Rows are points. The points of each table are mixes of a few directions, plus a little noise. Count the directions of each table, and those that both share. Where both have some left over, give the other angles between the two spaces (their principal angles), to ten degrees, smallest first.

First, 6 rows:
[-0.05 -0.01 0.28]
[-0.32 -0.26 0.20]
[0.50 0.36 -0.58]
[0.61 0.52 -0.18]
[-0.29 -0.23 0.25]
[-0.42 -0.37 0.05]
Second (6 x 3):
[-0.27 0.19 0.04]
[-0.57 -0.45 0.62]
[0.23 0.44 -0.42]
[0.58 0.06 -0.38]
[0.27 -0.27 0.03]
[-0.22 0.04 0.11]
Directions: first 2, second 2, shared 1; angles 90

First (9 x 8):
[0.48 -0.04 0.40 0.60 0.53 0.89 0.66 0.56]
[-0.15 -0.42 -0.23 -0.39 -0.21 0.31 0.63 0.09]
[-0.28 -0.29 -0.31 -0.50 -0.36 -0.10 0.21 -0.12]
[0.33 0.55 0.41 0.72 0.45 -0.17 -0.65 0.05]
[-0.23 -0.01 -0.20 -0.30 -0.27 -0.39 -0.24 -0.25]
[-0.17 -0.31 -0.22 -0.38 -0.23 0.16 0.41 0.02]
[0.05 0.10 0.07 0.12 0.07 -0.05 -0.15 0.00]
[0.18 0.27 0.22 0.38 0.25 -0.05 -0.29 0.04]
[-0.22 0.16 -0.16 -0.20 -0.25 -0.62 -0.58 -0.36]
Second (9 x 8):
[0.22 0.11 -0.12 -0.40 -0.31 0.53 0.01 0.22]
[-0.22 -0.03 -0.07 0.29 0.18 -0.59 -0.10 -0.12]
[0.09 0.09 0.36 0.39 0.01 1.11 0.00 -0.11]
[0.51 -0.09 -0.01 -1.07 -0.38 0.58 0.34 0.37]
[0.13 -0.05 0.18 -0.07 -0.01 0.42 0.12 0.01]
[0.00 -0.13 -0.11 -0.34 0.04 -0.63 0.12 0.05]
[-0.31 0.32 -0.31 0.61 -0.06 -0.15 -0.46 -0.07]
[-0.16 0.12 -0.24 0.16 -0.05 -0.35 -0.20 0.01]
[-0.26 -0.33 0.30 0.42 0.57 -0.92 0.16 -0.35]
Directions: first 2, second 3, shared 0; angles 40, 50

First, 9 rows:
[-0.07 -0.01 0.21 0.21 0.33 -0.13 -0.07 -0.13 -0.12 0.30 -0.14 0.38]
[-0.06 -0.01 0.18 0.18 0.31 -0.12 -0.06 -0.12 -0.10 0.28 -0.14 0.36]
[-0.26 -0.06 0.72 0.74 1.20 -0.46 -0.25 -0.45 -0.41 1.08 -0.53 1.37]
[0.17 0.03 -0.48 -0.48 -0.77 0.30 0.18 0.30 0.26 -0.69 0.35 -0.87]
[0.01 0.01 -0.04 -0.04 -0.05 0.02 0.01 0.03 0.03 -0.05 0.01 -0.08]
[0.04 0.00 -0.11 -0.13 -0.20 0.08 0.03 0.06 0.06 -0.17 0.07 -0.22]
[-0.04 -0.01 0.13 0.13 0.21 -0.07 -0.04 -0.08 -0.06 0.19 -0.08 0.22]
[0.10 0.01 -0.30 -0.31 -0.49 0.19 0.11 0.18 0.16 -0.45 0.22 -0.57]
[0.12 0.02 -0.33 -0.33 -0.54 0.21 0.11 0.20 0.19 -0.48 0.23 -0.61]
Second, 8 rows:
[-0.18 0.21 0.11 -0.20 -0.22 0.06 -0.52 -0.32 0.00 -0.19 -0.27 -0.08]
[0.35 -0.42 -0.15 -0.50 -0.38 0.02 0.18 0.26 0.66 -0.52 0.01 -0.26]
[-0.21 -0.11 0.13 0.17 0.03 -0.01 0.06 -0.29 0.14 0.04 0.15 0.16]
[0.35 -0.50 0.23 -0.26 0.33 -0.20 0.04 0.11 0.42 0.03 -0.28 0.19]
[0.07 0.00 -0.04 0.13 -0.21 -0.07 -0.06 -0.44 0.55 -0.16 0.12 0.31]
[-1.17 0.45 -0.02 0.27 0.04 0.39 0.24 0.80 -1.77 0.36 0.09 -0.24]
[0.27 0.27 -0.19 0.15 0.00 -0.09 0.00 0.23 -0.07 0.11 -0.15 0.35]
[0.50 0.13 -0.08 0.25 0.45 -0.11 0.07 -0.36 0.10 0.37 0.32 -0.43]
Directions: first 1, second 6, shared 1

First:
[0.48 -0.28 0.43 0.42 0.02 0.17 0.10 -0.36 -0.83 -0.42 1.22 -0.58 -0.44 -0.41 0.17 0.24 -0.42 0.25 0.28 -0.21]
[0.12 0.20 -0.40 -0.14 -0.65 -0.05 0.23 0.07 0.04 0.15 -0.63 0.27 0.05 0.04 0.06 -0.64 -0.18 -0.07 -0.11 0.61]
[-0.01 -0.29 0.39 0.14 0.68 0.40 -0.13 -0.33 -0.26 0.37 -0.25 -0.06 -0.07 0.26 -0.29 1.10 0.09 0.37 -0.27 -0.54]
[0.06 0.11 -0.22 -0.15 -0.51 0.06 0.20 0.06 -0.07 -0.07 0.07 0.06 -0.08 -0.13 0.22 -0.38 -0.15 -0.03 0.09 0.32]
[-0.81 0.07 -0.07 -0.62 0.45 0.37 -0.23 0.25 0.64 0.30 -0.22 0.40 0.26 0.23 0.17 0.83 0.56 -0.09 -0.08 -0.48]
[-0.10 0.08 -0.12 0.08 -0.62 -0.22 0.27 -0.01 -0.11 -0.32 0.24 0.29 -0.12 -0.06 0.37 -0.49 0.04 0.14 0.18 0.57]
[-0.27 0.03 0.02 0.08 0.04 -0.26 -0.01 0.06 0.22 -0.15 -0.05 0.22 0.08 0.11 0.04 -0.08 0.29 0.03 0.04 0.13]
[0.51 0.03 -0.03 0.18 0.61 -0.48 -0.39 0.28 0.42 0.15 -0.39 -0.60 0.33 -0.06 -0.69 -0.52 -0.22 -0.63 -0.14 -0.37]
Second:
[-0.23 -0.65 -0.08 -0.35 -0.20 -0.98 -0.22 0.48 -0.41 -0.26 -0.62 0.51 -0.24 -0.64 0.65 0.23 -0.23 -0.11 -0.56 -0.22]
[0.06 -0.10 0.32 0.09 -0.15 -0.34 -0.07 0.14 0.34 0.03 0.25 -0.10 0.29 -0.25 0.22 0.12 -0.11 -0.20 0.34 -0.15]
[0.69 0.09 0.13 0.53 -0.38 -0.54 0.07 0.22 -0.26 -0.69 -0.01 0.12 0.80 0.49 0.19 -0.27 0.27 0.12 0.15 -0.13]
[-0.07 0.35 -0.14 -0.36 0.49 0.23 0.19 -0.38 0.49 0.73 0.32 -0.48 -0.57 -0.10 -0.41 -0.31 0.05 -0.31 0.48 0.37]
[-0.16 -0.04 0.39 0.27 -0.14 0.41 -0.12 -0.04 0.36 0.06 0.37 -0.15 0.35 -0.11 -0.05 0.35 -0.21 0.01 0.21 -0.19]
[0.30 0.64 -0.24 -0.11 -0.04 0.65 0.33 -0.12 -0.05 -0.15 0.24 0.15 0.57 1.00 0.02 0.10 0.77 0.31 0.34 0.00]
[-0.26 -0.10 0.00 0.36 0.23 0.69 -0.15 -0.34 -0.15 0.11 -0.10 -0.28 -0.49 -0.14 -0.67 -0.19 -0.47 0.18 -0.46 0.20]
[-0.33 -0.20 -0.37 -0.44 0.21 -0.07 -0.04 0.02 -0.32 0.15 -0.44 0.21 -0.68 -0.26 0.03 -0.01 -0.07 0.00 -0.49 0.12]
Directions: first 5, second 5, shared 1; angles 50, 60, 70, 90

First (11 x 32):
[0.24 -0.28 -0.36 -0.49 0.10 -0.25 0.05 0.12 -0.33 -0.42 -0.53 -0.15 -0.09 0.10 -0.13 0.47 0.01 -0.13 -0.22 -0.15 0.21 0.14 -0.41 -0.74 -0.29 -0.12 0.09 -0.18 0.20 0.25 0.43 -0.38]
[-0.20 0.50 -0.06 -0.04 0.11 0.13 -0.05 -0.23 0.16 0.44 0.11 0.06 0.39 0.11 0.28 -0.31 0.08 0.01 0.27 -0.15 -0.15 -0.05 0.00 0.37 -0.33 -0.54 0.29 0.01 0.10 0.44 -1.04 0.14]
[0.12 -0.56 0.43 0.62 -0.08 -0.08 -0.13 0.16 0.05 -0.51 0.48 -0.19 -0.34 -0.19 -0.18 0.36 -0.41 0.10 -0.07 0.12 0.03 -0.33 0.26 -0.22 0.35 0.61 -0.48 0.34 -0.16 -0.43 1.06 -0.07]
[-0.30 0.85 -0.33 -0.65 -0.09 0.36 0.36 -0.13 0.09 1.07 -0.46 0.60 0.18 0.08 0.10 -1.01 0.86 -0.05 -0.01 0.24 -0.15 0.72 -0.06 1.02 0.26 -0.23 0.43 -0.59 -0.07 -0.20 -1.27 0.38]
[0.11 0.13 -0.61 -0.90 0.08 -0.09 0.21 0.03 -0.33 0.06 -0.84 0.06 0.07 0.17 -0.03 0.10 0.39 -0.21 -0.16 -0.14 0.20 0.45 -0.52 -0.38 -0.32 -0.38 0.39 -0.45 0.21 0.29 -0.25 -0.19]
[0.07 -0.26 0.14 0.25 0.04 -0.09 -0.12 0.05 0.03 -0.26 0.16 -0.16 -0.05 -0.05 -0.03 0.26 -0.24 0.02 0.00 -0.06 0.04 -0.22 0.04 -0.25 -0.04 0.08 -0.14 0.17 0.00 0.01 0.37 -0.11]
[-0.27 0.66 -0.14 -0.41 -0.16 0.33 0.31 -0.07 0.10 0.90 -0.26 0.56 0.05 0.00 0.03 -0.90 0.69 -0.01 -0.03 0.32 -0.12 0.58 0.05 0.97 0.45 0.03 0.24 -0.49 -0.15 -0.42 -0.88 0.41]
[-0.02 -0.15 0.35 0.59 0.06 -0.05 -0.24 -0.06 0.17 -0.21 0.55 -0.20 0.09 -0.04 0.14 0.21 -0.44 0.09 0.19 -0.14 -0.08 -0.48 0.19 -0.05 -0.14 -0.02 -0.17 0.43 0.01 0.20 0.08 0.02]
[-0.09 0.08 0.13 0.27 0.09 0.03 -0.15 -0.11 0.14 0.06 0.29 -0.07 0.17 0.02 0.13 0.00 -0.19 0.05 0.16 -0.11 -0.08 -0.25 0.11 0.10 -0.16 -0.22 0.02 0.20 0.05 0.26 -0.32 0.06]
[0.02 -0.15 0.13 0.15 -0.06 0.00 0.03 0.10 0.02 -0.05 0.09 0.03 -0.15 -0.11 -0.10 0.00 -0.02 0.02 -0.08 0.13 0.00 0.01 0.11 0.08 0.20 0.29 -0.16 0.02 -0.10 -0.27 0.32 0.04]
[0.33 -0.89 0.34 0.64 0.01 -0.32 -0.28 0.21 -0.08 -1.01 0.43 -0.48 -0.34 -0.14 -0.20 0.88 -0.74 0.04 -0.09 -0.11 0.13 -0.57 0.12 -0.87 0.02 0.47 -0.51 0.52 -0.02 -0.09 1.46 -0.32]
Second (8 x 32):
[0.26 -0.21 -0.56 -0.91 -0.12 -0.13 0.35 0.25 -0.48 -0.14 -0.96 0.16 -0.37 0.01 -0.34 0.13 0.52 -0.19 -0.46 0.16 0.28 0.69 -0.46 -0.44 0.23 0.25 0.09 -0.61 0.04 -0.36 0.63 -0.24]
[0.02 -0.08 0.04 -0.01 -0.14 0.05 0.13 0.10 -0.04 0.05 -0.06 0.14 -0.24 -0.09 -0.16 -0.15 0.17 0.01 -0.16 0.22 0.01 0.20 0.05 0.18 0.40 0.37 -0.15 -0.12 -0.16 -0.46 0.34 0.09]
[0.01 -0.06 0.09 0.22 0.10 -0.07 -0.18 -0.07 0.06 -0.17 0.22 -0.19 0.16 0.04 0.11 0.22 -0.29 0.02 0.16 -0.20 -0.02 -0.31 0.02 -0.22 -0.32 -0.22 0.01 0.24 0.09 0.37 -0.10 -0.08]
[0.03 0.12 -0.26 -0.23 0.20 -0.11 -0.11 -0.13 -0.06 -0.10 -0.18 -0.18 0.29 0.18 0.17 0.26 -0.11 -0.08 0.14 -0.35 0.04 -0.14 -0.25 -0.41 -0.62 -0.60 0.27 0.04 0.27 0.69 -0.48 -0.19]
[-0.08 -0.10 0.42 0.67 0.02 0.03 -0.22 -0.06 0.25 -0.09 0.63 -0.13 0.07 -0.07 0.11 0.04 -0.40 0.13 0.19 -0.03 -0.12 -0.44 0.32 0.15 0.02 0.09 -0.22 0.42 -0.08 0.03 0.04 0.10]
[0.11 -0.42 0.32 0.59 0.09 -0.16 -0.28 0.01 0.07 -0.53 0.48 -0.35 -0.02 -0.05 0.02 0.48 -0.58 0.08 0.11 -0.17 0.01 -0.55 0.15 -0.43 -0.19 0.09 -0.26 0.48 0.03 0.19 0.53 -0.15]
[-0.08 0.10 0.15 0.34 0.19 -0.03 -0.26 -0.19 0.17 -0.06 0.39 -0.23 0.34 0.09 0.26 0.17 -0.39 0.05 0.31 -0.30 -0.10 -0.47 0.09 -0.11 -0.50 -0.45 0.08 0.37 0.14 0.60 -0.49 -0.03]
[-0.25 0.64 -0.21 -0.64 -0.36 0.41 0.57 0.08 -0.01 1.05 -0.53 0.78 -0.27 -0.11 -0.18 -1.18 1.09 -0.02 -0.28 0.65 -0.10 1.01 0.05 1.25 0.97 0.46 0.15 -0.80 -0.35 -1.03 -0.51 0.49]
Directions: first 3, second 3, shared 3
